Each row is a point. Each copy is the shape, with its points in the same order, stretched, turned, moved and blurred by noise. Say if it was mirrored as well.

Shape (6 x 2):
-1.11; 2.03
0.44; -2.88
1.52; -2.74
-1.18; 1.22
-2.93; -1.24
2.22; -1.22
Copy 1:
0.51; 2.14
-2.17; -2.47
-1.09; -3.29
-0.25; 1.83
-3.55; 0.93
1.10; -2.48
Copy 1 is: only turned
Copy 2 (6 x 2):
-2.24; -0.15
3.23; -1.13
3.67; 0.07
-1.56; -0.62
-0.02; -3.69
2.53; 1.64
Copy 2 is: only turned
Copy 3:
2.23; -1.15
-1.70; 0.95
-1.38; 1.90
1.52; -1.10
-0.95; -2.25
0.11; 2.33
Copy 3 is: mirrored
Copy 4:
1.37; 1.85
0.57; -2.74
-0.47; -3.05
1.32; 0.98
3.37; -1.04
-1.53; -1.38
Copy 4 is: mirrored

Shape:
-0.90; 2.44; 1.11
-0.62; -1.06; -2.66
-0.82; 1.60; 2.19
2.35; -3.12; -1.98
2.50; 2.12; 0.95
0.34; -2.23; 0.26
1.18; 2.48; 0.82
Copy 1:
-2.37; 1.21; -0.95
-0.27; -0.43; 2.67
-1.96; -0.04; -1.51
3.43; -0.55; 2.78
1.08; 2.96; -1.76
1.34; -1.70; 0.75
-0.72; 1.97; -1.51
Copy 1 is: mirrored
Copy 2 (7 x 3):
0.75; 2.52; 0.58
2.06; -3.26; 0.06
-0.79; 2.29; 0.70
-0.52; -4.87; -2.47
-0.60; 2.14; -2.34
-0.97; -2.48; 0.04
0.14; 2.67; -1.72
Copy 2 is: mirrored
Copy 3, 7 rows:
-2.04; 1.48; 1.44
0.37; 0.32; -4.06
-1.42; 0.25; 2.33
4.48; 0.15; -3.34
1.31; 3.33; 1.76
2.13; -1.14; -0.95
-0.08; 2.91; 1.31
Copy 3 is: only turned
Copy 4:
-1.22; 2.64; -0.06
0.94; -1.64; -1.46
-1.32; 2.68; 0.72
3.37; -2.06; 0.58
2.73; 3.20; 0.32
1.15; -1.14; 1.60
1.15; 3.01; -0.57
Copy 4 is: only turned

Shape, 7 rows:
0.01; -0.31; 1.09
-0.27; -0.57; -2.97
-1.10; 2.29; 0.64
-0.79; -0.62; -2.23
1.11; 3.31; 1.56
2.49; 3.03; -2.15
2.37; -0.46; 1.88
Copy 1:
-0.87; 0.60; 0.87
0.16; -1.60; -2.04
-0.91; 2.81; -0.98
-0.44; -1.20; -1.42
0.91; 4.21; -0.61
3.29; 2.63; -2.61
1.11; 1.10; 1.91
Copy 1 is: only turned
Copy 2 (7 x 3):
0.53; 1.11; 0.63
1.62; -1.15; -2.27
-0.79; 2.88; -0.63
0.52; -1.15; -2.16
0.35; 5.01; -0.25
2.61; 2.82; -3.41
2.33; 1.52; 1.32
Copy 2 is: only turned
Copy 3, 7 rows:
-0.62; -1.20; 0.91
-0.11; 2.83; -2.09
-1.90; 0.78; 2.01
-1.05; 2.14; -1.70
0.25; -0.02; 3.73
2.34; 2.80; 1.20
2.03; -2.61; 1.42
Copy 3 is: only turned
Copy 4:
0.15; -0.39; 0.32
-3.36; -0.99; -2.09
-2.44; 0.17; 2.12
-2.78; -1.47; -1.48
-0.92; 2.91; 2.36
-3.49; 4.03; -0.76
2.06; 1.85; -0.14
Copy 4 is: only turned

Shape, 10 rows:
0.23; -2.81; 0.34; 1.26
-0.37; 0.43; 3.53; -0.96
4.54; 0.93; 0.10; 0.08
0.46; -0.11; -3.17; 0.53
4.18; -0.61; -1.69; -1.16
-2.80; 0.48; 1.33; -0.55
-1.02; -2.61; 0.34; -3.54
-1.13; -0.78; 3.07; -2.06
-1.61; 0.22; 1.25; 0.86
2.10; -0.49; -3.11; 0.14
Copy 1 (10 x 4):
-1.93; -1.90; -0.67; -0.42
2.60; -0.53; 1.25; -0.56
2.71; 0.69; -1.45; 3.89
-2.11; 2.18; -0.25; 1.29
1.34; 1.57; -3.22; 2.07
-0.35; 0.78; 2.57; -1.81
0.60; 0.99; -3.00; -4.09
2.12; -0.25; -0.11; -2.25
-0.53; -0.32; 2.33; -0.28
-1.38; 2.04; -1.63; 1.70
Copy 1 is: only turned
Copy 2, 10 rows:
-2.35; -1.74; 0.66; 2.13
-1.09; -2.06; -2.02; -1.90
3.75; -3.21; 1.73; 0.43
0.04; 1.07; 3.52; 1.53
1.67; -3.10; 3.92; 0.16
-2.58; 1.73; -1.20; -1.33
-4.77; -1.61; 2.04; -2.30
-2.87; -1.95; -1.26; -2.44
-1.25; 0.55; -1.48; 0.44
0.81; -0.33; 3.74; 1.55
Copy 2 is: mirrored
Copy 3 (10 x 4):
1.62; -2.38; 0.02; 1.06
-0.52; -1.60; 3.63; 1.32
2.09; 2.24; 0.76; 2.69
0.67; 0.51; -1.31; -1.08
3.51; 2.00; 0.45; 1.02
-1.92; -2.19; 2.39; -1.04
2.49; -1.88; 2.20; -1.76
-0.03; -2.24; 3.49; -0.26
-1.46; -1.82; 1.34; 0.59
2.06; 0.99; -1.19; -0.18
Copy 3 is: only turned

Shape (9 x 6):
-2.42; -0.50; 0.95; 2.42; 1.42; 0.82
0.35; -3.95; 1.77; 0.36; 2.60; 0.91
0.93; 0.96; 0.94; 2.38; 0.22; 1.49
-0.77; -1.80; -0.66; 0.80; -3.70; 2.92
-0.49; 0.49; 0.37; -0.05; 1.39; 0.67
-1.45; 0.96; -2.06; 1.32; -1.47; -0.42
-1.64; -1.45; 2.83; 0.04; 0.35; -4.44
-0.53; 2.36; 0.46; -2.42; -3.49; 2.88
0.30; 3.23; -1.56; -0.76; -3.39; 0.07
Copy 1, 9 rows:
-1.80; -1.63; -2.47; -0.52; 3.34; -0.14
0.46; -4.50; 0.96; 2.61; 2.51; -0.40
-0.81; 0.91; -1.96; 1.76; 1.17; 0.57
0.87; -1.21; -1.59; -0.14; -1.41; 4.76
0.68; 0.59; -0.57; 0.10; 2.41; -0.33
-0.51; 1.47; -0.89; -2.77; 0.23; 0.56
-4.80; -2.20; 1.99; -1.43; 2.15; -0.57
2.11; 3.63; -0.04; 0.26; 0.47; 5.04
0.39; 4.56; -0.01; -2.44; -0.81; 1.92
Copy 1 is: only turned
Copy 2, 9 rows:
-1.39; -0.94; -0.14; 0.97; -0.10; 2.53
-1.50; -2.32; -0.75; -2.98; -2.09; 2.17
1.64; -2.09; 0.55; 0.17; 0.76; 2.01
0.87; -3.72; 0.13; 2.96; -3.09; -0.09
0.36; -0.61; -0.66; -0.08; 0.12; 0.65
0.74; 0.17; 1.52; 2.82; -0.96; 0.03
-3.93; -1.33; 2.63; -2.60; 0.58; -0.68
2.58; -2.93; -1.24; 3.39; 0.03; -2.94
2.93; -0.95; 1.50; 3.08; 0.40; -2.36
Copy 2 is: mirrored

Shape (14 x 8):
0.24; 1.52; -1.28; 2.04; 2.71; -2.38; -0.16; 0.24
-0.24; -1.35; -0.30; 2.12; 2.91; -0.52; 1.89; -0.91
1.46; 1.25; -1.29; 0.76; 3.66; -0.31; -0.19; 1.95
-1.21; 1.82; -0.66; 1.72; 2.10; -1.23; 1.46; -0.08
-2.04; -0.19; 1.86; 1.15; 1.22; -1.57; 0.80; -0.44
0.91; 1.16; 1.03; 2.44; 2.09; -0.45; 1.22; 3.71
0.85; -2.23; -2.66; -0.25; 0.26; 2.48; -2.68; 2.76
3.02; 0.66; 2.56; 0.56; -2.19; 2.59; -3.85; -0.59
2.64; -2.20; 1.45; -3.21; 0.17; 1.38; -1.77; 0.97
-0.48; 1.77; -1.30; 3.81; 1.56; 0.75; -1.11; 2.81
-2.61; 1.26; 0.82; -0.28; 0.18; -2.11; 1.31; -0.94
3.06; -1.16; 3.17; 1.41; -2.38; 0.75; -2.81; -2.05
1.62; -1.10; -2.25; 0.92; 0.88; -1.32; 1.38; 3.91
0.77; 1.36; -0.34; 2.07; 0.75; 0.64; 2.09; -0.33
Copy 1 (14 x 8):
-1.21; 1.34; -2.16; 0.63; -1.51; 2.41; 1.93; 2.27
0.08; -1.66; 0.62; 0.44; -2.40; 1.03; 0.66; 2.50
0.74; 0.22; -1.39; 0.37; 0.41; 3.15; 2.35; 2.16
-1.84; -0.53; -0.65; 2.59; -1.29; 1.87; 0.92; 1.98
-1.95; -1.80; 0.26; 1.87; -2.19; 1.54; -1.99; 0.50
1.08; 1.01; -0.83; 1.46; 0.46; 3.40; -0.62; 3.59
1.22; -1.39; -1.13; -2.85; 3.58; -1.45; 0.89; 0.71
3.42; 2.46; -1.86; -0.56; 0.79; 0.24; -1.73; -2.64
1.47; -0.85; 1.46; -2.63; 0.83; 1.00; -1.20; -2.27
0.41; 0.43; -3.47; 1.83; 1.82; 1.37; 1.02; 2.77
-4.19; -1.20; 1.36; 2.39; -1.89; 1.29; -1.45; 0.27
3.11; 2.37; -0.93; -1.59; -1.66; -0.30; -2.36; -2.11
0.72; 1.47; 0.31; -1.88; 2.26; 1.05; 0.51; 4.56
1.01; 1.02; 0.76; 2.49; -0.76; 0.80; 0.57; 2.00
Copy 1 is: mirrored
Copy 2:
-3.23; 0.57; 1.21; -2.04; 1.47; -1.73; 1.90; -0.35
-1.73; -1.12; 2.38; -3.06; 0.74; -0.72; -0.37; -0.76
-4.76; -1.58; 0.81; -0.70; 0.56; -0.84; 1.63; 1.12
-1.65; 0.61; 2.02; -2.05; 1.79; -0.54; 2.03; -0.96
0.42; 1.71; 1.33; -2.96; 0.50; 0.73; 0.72; -0.43
-3.74; -0.24; 3.21; 0.82; -0.59; 1.02; 2.43; 1.34
-3.60; -2.01; -0.93; 2.49; -2.72; -0.73; -0.02; -0.60
-1.63; 2.76; -0.99; 5.18; 0.14; 2.45; -2.69; 1.80
-0.94; -1.79; -1.36; 1.48; -1.61; 1.13; -2.16; 4.09
-4.69; 1.17; 1.82; 1.52; -0.11; 0.04; 2.60; -2.41
1.86; 2.02; 0.67; -2.57; 1.45; 0.30; 1.74; -0.12
-0.10; 3.17; 0.43; 2.98; -0.06; 1.66; -3.75; 1.69
-3.27; -2.27; 2.57; 0.93; -2.00; -2.05; 2.50; 1.85
-1.52; 0.30; 2.49; 0.97; 1.95; 0.04; 0.86; -0.03
Copy 2 is: only turned
Copy 3, 14 rows:
1.02; -0.28; -0.22; 0.39; 3.21; -1.53; -2.27; -2.87
3.08; 0.85; 2.44; 1.53; 3.70; -1.28; 0.25; -0.02
1.64; 0.09; -1.37; -1.41; 3.56; -0.93; -1.03; -0.17
0.38; 0.63; 0.56; 0.89; 3.97; -3.04; 0.03; -2.09
2.47; -1.28; 2.00; 2.03; 1.60; -3.10; 1.13; -1.52
1.94; -1.03; -0.87; -0.45; 3.01; -4.94; -1.56; 1.08
0.95; -1.93; -0.57; 1.18; 1.21; 3.42; 0.84; 4.08
0.92; -1.28; -1.26; 1.95; -5.97; 1.21; 0.38; 3.18
3.11; -1.80; 1.18; -1.83; -2.79; 2.47; 1.65; 4.28
0.32; -1.03; -2.55; 2.46; 3.67; -2.57; -1.40; -0.10
0.12; -0.72; 2.21; 1.04; 1.74; -2.99; 1.52; -2.18
2.27; -1.63; 1.35; 2.72; -6.61; 0.88; -1.01; 2.62
0.48; -1.30; 1.10; -1.65; 3.49; -1.63; -2.86; 2.45
-0.12; 1.90; 0.87; 0.98; 2.21; -2.66; 0.12; 1.07
Copy 3 is: mirrored
Copy 4:
-1.42; 0.54; -3.22; 4.64; -0.79; -0.76; 0.45; 0.42
-0.77; -2.32; -2.17; 1.94; -1.77; -1.71; -0.69; -0.13
-0.53; 1.57; -2.88; 3.45; 1.09; -1.74; -1.21; 1.74
-2.64; -0.96; -3.22; 2.54; -0.69; -0.34; 0.52; -0.11
-2.23; -1.67; -0.71; 1.31; -2.09; 1.09; -0.29; -0.06
-3.24; 1.60; -2.28; 2.72; -0.78; -1.75; -2.99; -0.23
3.38; 3.01; -0.96; -1.62; 0.09; -2.38; 0.04; 1.20
1.96; 1.93; 3.72; 1.27; 1.07; -0.43; 0.32; -3.07
2.58; 1.87; 3.58; -0.40; 0.57; -1.33; -0.57; 2.67
-1.23; 1.67; -4.24; 1.86; -0.21; -1.07; -1.14; -1.89
-3.04; -1.62; -0.93; 0.92; -1.42; 1.46; 1.83; 0.74
1.77; 0.51; 4.49; 2.10; -1.36; -0.77; 0.73; -3.44
-1.26; 2.73; -2.26; 1.43; -2.25; -4.07; -0.48; 1.86
-1.97; -1.27; -1.74; 1.77; -0.33; -2.35; 0.35; -1.66
Copy 4 is: mirrored
